Each row of a before or after table is a point. The points were changed in one or more steps. Then noise was added and the rows were shuffled. The steps act on columns, c1 being the first. Name the steps. A step turns or swaps two columns, mirrors them in a line or flattens them onto one, adds a multiple of one to another, or multiplies or shifts one. Angles are multiples of 10 degrees, from the lower column toward the higher: turns from -170 to 170, lines from 10 to 170 but not 90. Use the fewest steps. Two steps may share a column if one is a turn and the other turns, adds or multiplies; they go together, in the order done. Otherwise the lowest column goes first.

Before (12 x 3):
[[  3.1  -3.0   1.1]
 [  0.6   1.3   5.4]
 [ -0.3   2.0  -6.2]
 [  0.4   0.4 -11.1]
 [ -4.7   4.3   2.4]
 [ -0.3  -7.0   1.0]
 [-11.2  -5.9   1.7]
 [  2.5   3.2  -1.0]
 [  3.1  -2.6  -1.4]
 [ -5.0  -4.0   0.9]
 [ -0.6  -4.3   4.1]
 [  2.6  -2.5  -3.4]]
After, 12 rows:
[[-12.0  -2.1   1.6]
 [  3.8  -0.9  -1.4]
 [  6.0   0.2 -11.0]
 [  3.1   1.3  -1.1]
 [  2.6   0.7  -6.1]
 [  2.6  -1.0   1.0]
 [ -5.6  -1.7   0.8]
 [ -5.8   1.8   2.5]
 [ -2.2   0.6   5.4]
 [  4.3  -0.9  -3.2]
 [ -0.8  -2.6   1.1]
 [ -2.7  -1.9   4.0]]
Steps: add -0.5 times c3 to c1; multiply c2 by 0.4

Before, 13 rows:
[[ 11.2  -1.9  -2.6  -4.5 -10.2  -0.2  -3.3   5.3  -0.3]
 [ -7.3   0.3   0.4  -4.1   3.0  -6.8  -0.4  -4.0   5.2]
 [  0.3   6.5  -2.9   5.6   0.2   3.8  -2.8   1.5   0.5]
 [ -2.0   2.1  -3.7  -3.7   3.1  -2.8   1.6   4.1  -0.2]
 [  1.9   3.6  -1.2   6.3   3.7  -1.1  -8.5   0.8   6.0]
 [ -2.4  -1.6  -1.7  -1.6   1.7   2.0  -4.9  -4.6  -0.5]
 [ -0.1  -5.1  -3.5   1.0  -1.7  -2.9  -1.4  -2.8  -2.1]
 [ -4.0  -3.4   4.1  -0.5   2.5   2.4   6.4   8.3   4.0]
 [  6.9   5.5  -2.6  -5.3   4.2   4.0  -0.8  -4.0  -0.1]
 [ -9.1  -2.2  -0.9   5.6   2.8  -5.0   4.5   3.4   4.1]
 [ -1.0   2.2   0.8   4.8 -10.8  -1.9   0.2   7.2   5.7]
 [  0.3   0.6  -2.1   3.5  -0.4   3.5   4.1   0.1   4.6]
 [  0.5  -2.6   5.6   3.5   5.7   0.3   0.5  -3.0  -6.4]]
After, 13 rows:
[[  1.3   2.1  -3.6   4.0   3.0  -2.8   1.6   3.9  -0.2]
 [ -7.6   5.4  -2.5   4.1   4.3   3.9  -0.7  -4.0  -0.1]
 [ -0.8   3.7  -1.2  -6.4   3.6  -1.3  -8.5   0.7   6.0]
 [  3.8  -3.5   4.1   1.3   2.5   2.5   6.3   8.4   4.0]
 [  2.2  -1.7  -1.7   2.1   1.6   2.2  -4.7  -4.6  -0.5]
 [  0.3  -5.2  -3.5  -0.7  -1.7  -2.8  -1.4  -2.9  -2.1]
 [-11.9  -1.8  -2.6   2.6 -10.2  -0.3  -3.4   5.1  -0.3]
 [  1.8   2.2   0.8  -4.5 -10.8  -1.9   0.3   7.1   5.7]
 [ 10.2  -2.2  -0.9  -3.8   2.8  -4.9   4.6   3.4   4.2]
 [  0.5   6.4  -2.9  -5.6   0.2   3.9  -2.5   1.5   0.5]
 [  0.3   0.6  -2.1  -3.5  -0.3   3.4   4.0   0.1   4.7]
 [  6.5   0.3   0.3   5.4   2.9  -6.8  -0.3  -3.9   5.1]
 [  0.0  -2.7   5.8  -3.5   5.8   0.3   0.4  -3.0  -6.3]]
Steps: turn c1 and c4 by -170 degrees

Before (12 x 14):
[[  0.0  -0.5  -3.6  -2.3  -3.0   0.3  -4.1   4.3  -0.2   7.7   2.0   3.8
    0.1   3.8]
 [ -3.2  -1.2  -0.9   6.0  -4.7  -8.3  -2.6  -6.2  -3.6   0.0   6.0  -7.3
   -0.9   4.3]
 [  4.8  -2.7   1.1   6.5  -3.5   2.6  -2.1   0.1   0.3  -4.1   0.9   4.9
    0.2   4.7]
 [  0.1   3.9  -4.0  -6.3  11.3  -2.8  -8.2   2.4   4.2   7.1   3.3  -0.1
    3.9  -3.8]
 [  1.3   8.3  10.9   6.2  -0.1  -6.2  -0.4  -0.7   0.2  -4.7  -2.7  -1.4
    8.8  -2.3]
 [  1.7  -1.5   1.0  -3.1  -2.3   1.1  -3.1  -2.7   5.8  -0.1  -4.2   5.1
    0.8   3.9]
 [  0.8  -2.7  -0.9   1.8  -1.1  -3.6   0.3   1.4  -2.0  -4.3  -4.3   3.4
    1.4   2.0]
 [ -5.2  -1.0  -0.6   4.7   3.6 -11.0   2.7  -5.4  -2.4   5.1  10.7  -0.9
    3.4   0.0]
 [ -2.1  -1.4  -2.2  -0.1   1.1   1.4  -0.3   2.7   4.8   2.5   0.9  -2.5
    1.8   3.3]
 [  7.9  -0.2  -3.3   1.6  -6.9  -2.9   1.5   1.5   1.9  -2.2   1.5   2.0
    2.9   5.1]
 [  0.8   5.2  -1.5   6.6   5.6  -7.1   0.3  -4.8  -2.5   9.6   3.8  -3.9
    9.7 -10.1]
 [  4.1   9.1   6.1   0.4   0.9   0.6   3.3  -2.4  -3.0  -5.7  -2.6   0.6
    5.5  -1.9]]
After (12 x 14):
[[  8.1  -0.1  -3.3  -6.8   1.7  -2.9   1.6   1.4   1.8  -2.3   1.4   2.1
    2.8   5.0]
 [  0.7   5.4  -1.5   5.3   6.7  -7.1   0.4  -4.9  -2.7   9.8   3.8  -4.0
    9.7 -10.2]
 [  0.2  -0.5  -3.5  -3.1  -2.3   0.4  -3.9   4.2  -0.2   7.6   2.0   4.0
   -0.2   3.7]
 [  0.8  -2.8  -1.0  -1.0   1.8  -3.6   0.3   1.4  -2.0  -4.3  -4.5   3.5
    1.3   2.0]
 [ -2.0  -1.5  -2.3   1.1   0.0   1.3  -0.3   2.6   4.8   2.4   1.1  -2.5
    1.9   3.3]
 [  1.7  -1.5   0.8  -2.3  -3.1   1.1  -3.1  -2.7   5.9  -0.1  -4.1   5.0
    1.0   3.7]
 [  1.2   8.3  10.8  -0.1   6.2  -5.9  -0.6  -0.7   0.3  -4.8  -2.7  -1.4
    8.8  -2.3]
 [  0.0   3.8  -4.0  11.2  -6.4  -2.7  -8.4   2.6   4.3   7.2   3.2  -0.1
    3.8  -4.0]
 [ -5.1  -1.0  -0.5   3.6   4.8 -11.0   2.6  -5.4  -2.4   5.3  10.6  -1.0
    3.4   0.1]
 [  4.8  -2.8   1.0  -3.6   6.6   2.5  -2.1  -0.1   0.3  -4.3   1.1   5.2
    0.0   4.8]
 [  4.1   9.1   6.1   0.9   0.5   0.5   3.2  -2.6  -2.9  -5.7  -2.6   0.8
    5.5  -1.7]
 [ -3.1  -1.1  -0.8  -4.8   6.0  -8.0  -2.6  -6.1  -3.6   0.0   6.1  -7.4
   -1.0   4.3]]
Steps: swap c4 and c5

Before (13 x 32):
[[ 6.3  6.4 -2.8 -3.8 -1.5  6.7 -5.7  2.9 -1.4  1.5 -4.2 -3.8 -2.5 -2.1
   2.9  7.1 -0.3  2.5 -3.6  5.6 -3.7  0.0  1.3  2.7  5.7 -5.8  1.9 -6.8
   4.2  4.0 -8.2  4.0]
 [-4.9 -6.3 -7.1  1.4 -2.5 -4.5  4.1  0.0  2.3  5.8 -1.7 -6.3  6.1 -3.0
   5.0 -3.1  2.5  0.0 -5.2 -2.3  2.3 -2.4  4.0  4.9 -2.7 -7.4 -5.1 -6.0
   1.5  5.9  4.1  0.4]
 [-4.1  4.9 -8.2  5.9 -3.6 -2.5 -2.6  2.2  6.1  3.0  0.8 -4.8 -6.1 -1.0
  -0.8  1.2  4.8 -3.2 -7.5 -4.8 -3.4 -0.1 -6.1  4.8  0.3  2.4  6.3 -4.7
   6.8 -4.2  2.1  0.5]
 [-4.3 -4.7 -3.9  2.8  1.5 -6.3 -1.4 -1.6  3.3  4.2  5.0 -5.9  5.9  0.0
   3.1  4.1 -2.3  9.9 -6.2 -1.2  2.1  0.8  6.0  2.0  0.0 -4.8  3.7  6.7
   4.4  0.6 -6.3 -2.6]
 [ 3.0  3.3 -2.2 -2.2  3.6 -2.0  1.6 -0.7 -6.6  5.7  4.5 -1.9  6.2  2.3
  -7.2 -4.8  4.9 -0.3 -2.6  4.7  1.0  4.1  4.4 -2.0  5.8 -7.9 -1.0 -3.9
   3.4 -3.6 -7.5 -2.1]
 [-0.9  0.4 -1.5  0.2 -8.5  5.6  2.3  3.8  1.5 -5.4  5.9  4.2  6.4  8.3
   2.9 -2.3 -2.8 -2.6  2.4 -6.0  4.4  7.2 -1.7  4.0  1.4 -0.6 -2.4 -1.5
   0.3  1.2 -2.0  7.6]
 [ 8.2  1.0 -3.4  5.4 -8.5 -3.9 -6.4 -2.6  4.2 -0.7  1.0  0.3  1.6  0.0
   6.2  0.6  6.5 -2.4 -2.6 -0.7  2.4  6.5 -6.3  2.1 -6.2 -3.8  3.3  2.8
  -3.7  4.9  0.1 -3.0]
 [ 2.9 -2.8  0.0  0.7  1.2  2.8 -6.3 -2.3  2.9  4.2  1.7 -0.3 -4.2  2.2
  -2.9  7.3 -0.9  6.8 -6.4  6.1 -6.0 -4.9 -2.1 -1.8 -5.8 -2.1 -0.6 -2.3
   4.9 -2.3  4.4  1.3]
 [ 3.5 -3.4  1.5 -1.8 -6.5  6.2  0.4  7.0  3.2  6.7  0.4  2.1  1.6  9.0
  -4.0  6.2  5.1 -0.7 -3.9  2.9 -0.2  3.8  1.9 -4.5 -5.4 -0.9 -6.2 -0.2
  -5.2 -6.8 -7.5  2.2]
 [ 3.1  6.0  4.9 -1.2  4.0  6.4 -0.6  5.2  2.5  1.2 -5.0  2.2 -6.9  3.6
  -6.8  1.0 -3.4 -1.3 -4.5 -4.4 -3.7  2.4 -6.0 -1.1  1.6  0.2 -3.6 -2.1
   7.6  3.4 -0.2 -4.1]
 [ 4.6 -4.0  3.8  3.5 -4.0 -5.8  2.4 -4.7 -2.4 -2.7  3.3 -1.0  6.4  6.1
  -1.9  0.2  4.0  1.5  1.3  6.6  0.8 -5.4  7.2  0.1 -5.3 -4.2 -6.6  4.2
   2.7 -1.5 -8.2  2.0]
 [ 6.6 -2.4 -3.6 -5.4  1.1 -2.0 -2.0  7.3  6.5  3.3 -4.0 -0.3  5.5 -2.9
   2.4 -2.7  0.7 -3.3  4.0 -0.5  2.6 -3.7  6.7  0.2 -5.6  1.6 -6.3 -2.1
   4.0  5.3 -3.3  4.6]
 [-1.0  3.3  4.0 -6.5 -2.6  5.8  4.3 -4.1 -6.5 -0.7 -4.1 -3.0 -0.9 -2.2
  -2.9 -2.6  0.6  7.1 -5.2  3.1  7.3  5.6 -5.7  0.0  5.4  5.1  0.0  0.3
   0.5  5.0  5.0  0.2]]
After (13 x 32):
[[ 2.8 -2.7  0.1  0.4  1.1  2.6 -6.3 -1.9  3.0  4.2  1.8 -0.2 -4.3  2.2
  -2.8  7.3 -0.9  6.6 -6.4  6.1 -6.0 -4.9 -2.1 -1.7 -6.0 -2.3 -0.4 -2.4
   4.8 -2.2  4.5  1.4]
 [-3.9  5.0 -8.0  6.0 -3.5 -2.4 -2.5  2.5  6.1  3.0  0.8 -4.9 -6.2 -1.0
  -0.8  1.2  4.8 -3.2 -7.6 -5.0 -3.2  0.0 -6.3  4.5  0.2  2.3  6.4 -4.7
   6.6 -4.1  2.0  0.4]
 [ 3.8 -3.5  1.5 -1.8 -6.5  6.1  0.6 -0.9  3.2  6.9  0.5  2.1  1.7  9.1
  -4.0  6.3  5.1 -0.6 -3.9  2.9 -0.4  3.9  1.7 -4.4 -5.5  7.2 -6.0 -0.3
  -5.2 -6.8 -7.5  2.3]
 [ 6.7 -2.5 -3.7 -5.5  1.2 -2.0 -1.9  1.7  6.4  3.2 -4.0 -0.3  5.5 -2.9
   2.5 -2.7  0.8 -3.2  4.0 -0.4  2.7 -3.8  6.9  0.2 -5.7  7.3 -6.3 -1.8
   4.1  5.3 -3.2  4.6]
 [ 3.0  6.0  5.1 -1.1  4.0  6.2 -0.7  0.3  2.7  1.2 -5.0  2.2 -6.8  3.6
  -6.8  1.1 -3.4 -1.3 -4.6 -4.5 -3.6  2.3 -6.3 -1.0  1.6  5.1 -3.7 -2.1
   7.6  3.5 -0.2 -4.0]
 [ 8.3  1.0 -3.7  5.3 -8.4 -3.9 -6.5 -3.9  4.1 -0.7  1.1  0.2  1.4  0.0
   6.1  0.5  6.4 -2.5 -2.9 -0.8  2.4  6.6 -6.5  2.1 -6.3 -2.6  3.2  2.9
  -3.7  4.9  0.1 -3.1]
 [-1.0  0.4 -1.6  0.3 -8.5  5.4  2.3 -0.8  1.3 -5.5  5.9  4.2  6.3  8.3
   2.6 -2.2 -2.7 -2.7  2.4 -6.0  4.3  7.1 -1.6  4.0  1.2  3.9 -2.4 -1.6
   0.3  1.0 -2.3  7.6]
 [-0.9  3.3  4.1 -6.3 -2.7  5.8  4.5  5.2 -6.5 -0.7 -4.0 -3.0 -0.8 -2.3
  -3.1 -2.7  0.7  7.2 -5.3  3.1  7.3  5.7 -5.7  0.0  5.4 -4.1 -0.1  0.4
   0.4  5.0  5.0  0.3]
 [ 4.6 -4.0  3.8  3.6 -3.9 -5.6  2.5 -4.3 -2.4 -2.7  3.3 -0.9  6.4  6.2
  -2.0  0.1  4.0  1.6  1.1  6.5  0.9 -5.4  7.3  0.2 -5.4 -4.7 -6.6  4.3
   2.5 -1.4 -8.3  2.0]
 [ 3.0  3.1 -2.2 -2.2  3.7 -1.9  1.7 -7.7 -6.7  5.6  4.5 -1.9  6.2  2.4
  -7.0 -4.7  5.0 -0.4 -2.6  4.7  0.9  4.1  4.5 -2.1  5.9 -0.9 -1.2 -4.0
   3.5 -3.6 -7.5 -2.1]
 [-4.2 -4.7 -3.9  2.8  1.4 -6.4 -1.2 -4.8  3.4  4.4  5.1 -6.0  5.7 -0.1
   3.1  4.1 -2.3  9.9 -6.1 -1.3  1.9  0.8  6.0  1.9 -0.1 -1.7  3.8  6.7
   4.4  0.5 -6.3 -2.6]
 [-5.2 -6.1 -7.2  1.4 -2.6 -4.5  4.0 -7.4  2.4  5.8 -1.7 -6.3  6.2 -3.1
   4.7 -3.0  2.6  0.0 -5.3 -2.4  2.4 -2.5  3.8  4.8 -2.8  0.0 -5.0 -6.0
   1.4  5.8  4.1  0.6]
 [ 6.2  6.4 -2.9 -3.7 -1.6  6.8 -5.5 -5.9 -1.3  1.6 -4.3 -3.8 -2.6 -2.0
   3.0  7.1 -0.2  2.4 -3.6  5.2 -3.7 -0.1  1.4  2.7  5.5  2.8  1.9 -6.6
   4.2  4.1 -8.2  3.8]]
Steps: swap c8 and c26
